Each row of a before or after table is a point. The points were changed in one or more steps. Then noise was added and the rows were shuffled. The steps act on how far a point lies along the listed directions, d1 being the first. Name the steps. A step turns or swaps two directions, mirrors them in a line or flattens them onto one, adds a multiple of one to another, or multiplies one. Angles are multiples of 10 degrees, from the lower direction toward the higher: turns from -170 to 170, lines from 10 to 170 but not 90. Use the fewest steps. Two steps may share a direction if one is a turn and the other turns, adds or multiplies; they go together, in the order done. Otherwise the lowest direction goes first.
(in the rows, 128 means zero)

Directions:
(1): [ 71 118]
(2): [138  71]
Before (13 x 2):
[[112 171]
 [113  81]
 [125 211]
 [131 130]
 [ 60 131]
 [160  91]
 [ 92 147]
 [177 105]
 [147 174]
 [ 46 134]
 [100 173]
 [ 79 171]
 [177 165]]
After (13 x 2):
[[182  94]
 [ 74 141]
 [ 94 159]
 [114  78]
 [151  85]
 [166 110]
 [147  43]
 [138 179]
 [ 88  80]
 [195 138]
 [166  87]
 [123 123]
 [211 136]]
Steps: turn d1 and d2 by -170 degrees

Directions:
(1): [159 129 138 214 145 163]
(2): [136 119 134 130  34 159]
(3): [133 175  89  98 144 199]
(4): [118 205 105 156 104  83]
(5): [216 119  95 111 126 102]
(6): [ 96  87  46 152 123 124]
Before (9 x 6):
[[114 142 131  79  70  67]
 [178  82 133 109 205  85]
 [159 107 102  45 187 153]
 [ 86 120 124 100 145 139]
 [146 152 104 110 156 171]
 [154  86 134 147 150 163]
 [134 173  53  83 141 130]
 [100 137 117 100  84 116]
 [146  79   7 140  65 100]]
After (9 x 6):
[[120 127  33 156  20  94]
 [ 87 156 152  81  79  80]
 [181 106 106 137 182  41]
 [110  96 118  91 140 136]
 [174 125  73  71 162 100]
 [ 90 184  59  92 129 143]
 [148 155 103 118 150 160]
 [ 92 134 127  98  87 127]
 [184  96 124 157 142 134]]
Steps: turn d2 and d6 by -20 degrees; turn d4 and d5 by -50 degrees; add -0.3 times d5 to d3

Directions:
(1): [107 142 155  92 181  66 147 155 175 140 116  44]
(2): [104 235 153 102 156 137 102 147 103 154 172 166]
(3): [ 59 109 160  72 150 145 165 123 105  78  71 174]
(4): [133 108 131 122 115 168 121 231  85 183  84 111]
(5): [ 90 113  93 127 127  56  67 105  44 134 115 112]
Before (9 x 12):
[[124 239 197 110 122 207 155 175  99 153 158 169]
 [133  91 109 121  96 160 138 193 111 160  84 132]
 [124 176 118 154 172  57  89 124 129 187 178  89]
 [107 154 138 107 121 197 126 150  79 114 135 241]
 [ 66 130 132 105 166  43  96  71 145  85 163 107]
 [202  95  88 182  99 156 153   7 159  46 198 202]
 [143 180 149 137  96 146 114 104 108 106 205 182]
 [145 122 152 124 111 155 148 178 163 156  96 105]
 [141  91 153 124 112 150 137 159 114 177 105 141]]
After, 9 rows:
[[113  64 171 100 111 132 168 195 118 113  83 100]
 [103  76 104 153 117 156 113 138  55 151  98 188]
 [131  15 143  91 162 117 223  95 186  30  63  98]
 [148 170 188 128 109 201 164 231 105 187 116  96]
 [148 190 152 140 108 165 124 127 152 141 156 165]
 [123 169 168 108 148 119 131 124 138 162 156 161]
 [105 213 132 103 154 115 127 125 152 140 166 152]
 [113 144 164  84 174 105 139 221 156 165 112  75]
 [130  33  78 164  93  93  81 115 115 122 129  92]]
Steps: add -0.3 times d5 to d1; turn d1 and d3 by -140 degrees; swap d2 and d4
